Rows are points. Each copy is the shape, with its points in the same order, turned, moved and blurred by noise. Some copies are also mirrored. Which?

Shape (7 x 2):
[[ 15.1   1.6]
 [  1.7  28.8]
 [ 14.7   9.1]
 [-12.1 -19.5]
 [ 20.4 -26.7]
 [ 18.6  32.3]
 [  0.4  20.9]]
Copy 1, 7 rows:
[[ -7.3 -28.1]
 [-33.4  -8.6]
 [-16.5 -25.8]
 [ 17.6  -6.6]
 [ 17.4 -39.2]
 [-40.1 -24.6]
 [-24.6  -9.8]]
Copy 1 is: mirrored
Copy 2:
[[-10.9 -19.1]
 [ 18.8  -0.5]
 [ -1.1 -19.1]
 [-29.2   5.6]
 [-35.1 -25.7]
 [ 26.6 -18.4]
 [ 10.6  -4.1]]
Copy 2 is: only turned
Copy 3 (7 x 2):
[[ 14.9 -17.9]
 [-14.2 -30.7]
 [  6.9 -23.5]
 [ -3.4  15.5]
 [ 27.3   6.4]
 [  0.0 -43.4]
 [-11.3 -27.7]]
Copy 3 is: mirrored

Shape:
[[-16.0   0.8]
 [ -3.2   7.7]
 [ 10.7  -6.2]
 [ 18.0  -3.0]
 [ 11.3 -26.9]
 [  3.7  56.9]]
Copy 1 (6 x 2):
[[ 21.5 -10.8]
 [ 11.8  -1.9]
 [ 20.2  16.8]
 [ 12.9  22.9]
 [ 38.0  25.9]
 [-37.1 -12.7]]
Copy 1 is: only turned
Copy 2 (6 x 2):
[[ 19.3  -2.5]
 [  1.0   2.9]
 [ -2.5 -16.3]
 [-11.3 -15.7]
 [  0.9 -40.0]
 [-16.1  44.3]]
Copy 2 is: mirrored

Shape:
[[  5.5   3.3  15.1]
 [ -5.9  48.6  23.4]
 [ 11.8 -12.9  16.7]
 [ 13.9 -14.0  18.3]
 [ -0.4 -14.8  -0.9]
 [ 20.7  32.5 -32.8]]
Copy 1, 6 rows:
[[  3.6   3.2  20.6]
 [-42.0  12.0  38.2]
 [ 19.5  -0.4  20.7]
 [ 17.0   1.5  21.8]
 [ 11.1  -0.7  -1.6]
 [-30.8 -44.3   3.8]]
Copy 1 is: mirrored
Copy 2:
[[ -2.3   7.2  -6.6]
 [ 44.8  10.2 -14.9]
 [-18.6  10.6  -6.2]
 [-19.9  13.6  -9.5]
 [-16.9  -3.9   8.7]
 [ 16.3 -46.4 -20.6]]
Copy 2 is: mirrored
Copy 3 (6 x 3):
[[-11.4 -13.7  12.4]
 [-16.8 -47.2 -17.6]
 [-14.9  -2.9  26.0]
 [-15.6  -1.2  32.2]
 [ -1.8   8.1  12.1]
 [ 44.6 -29.0  -1.9]]
Copy 3 is: mirrored

Shape (7 x 4):
[[ -7.5 -21.8  24.0  -8.2]
 [  5.3  -5.9  -4.3 -32.9]
 [  9.7 -17.9  -6.8 -38.6]
 [ 10.7   0.8   8.9 -13.0]
 [ -8.8  -2.7  -9.4 -20.6]
 [-46.7  -8.0 -12.2  26.9]
 [-17.8 -25.3  -1.7  36.5]]
Copy 1, 7 rows:
[[  7.6 -10.0   3.1  35.6]
 [ 11.6 -15.5  25.7  -3.6]
 [ 25.1 -17.8  29.3  -0.8]
 [  2.9   5.3  15.6   9.4]
 [  3.8 -19.3   7.7  -4.2]
 [ -7.5 -26.7 -49.7   9.2]
 [ 12.6  -0.8 -46.1  22.1]]
Copy 1 is: only turned
Copy 2, 7 rows:
[[ -3.6  26.9  20.1  -3.1]
 [ 28.4   8.6  -7.3 -27.1]
 [ 21.9  24.8  -7.4 -28.5]
 [  6.9   0.7  -5.4  -9.3]
 [ 11.8  -1.6  12.1 -31.3]
 [-35.5  -9.1  44.9 -28.7]
 [-51.4   7.2  18.1 -14.2]]
Copy 2 is: mirrored
Copy 3, 7 rows:
[[ -6.2  16.0 -34.4 -24.0]
 [ 11.3  34.7 -15.8   6.4]
 [ 17.2  43.9 -17.4  -4.5]
 [-10.7  23.2 -12.3  -0.1]
 [ 12.8  13.8 -12.6   3.0]
 [ 19.4 -42.5 -15.6 -20.8]
 [  3.9 -22.7  -3.1 -44.0]]
Copy 3 is: only turned
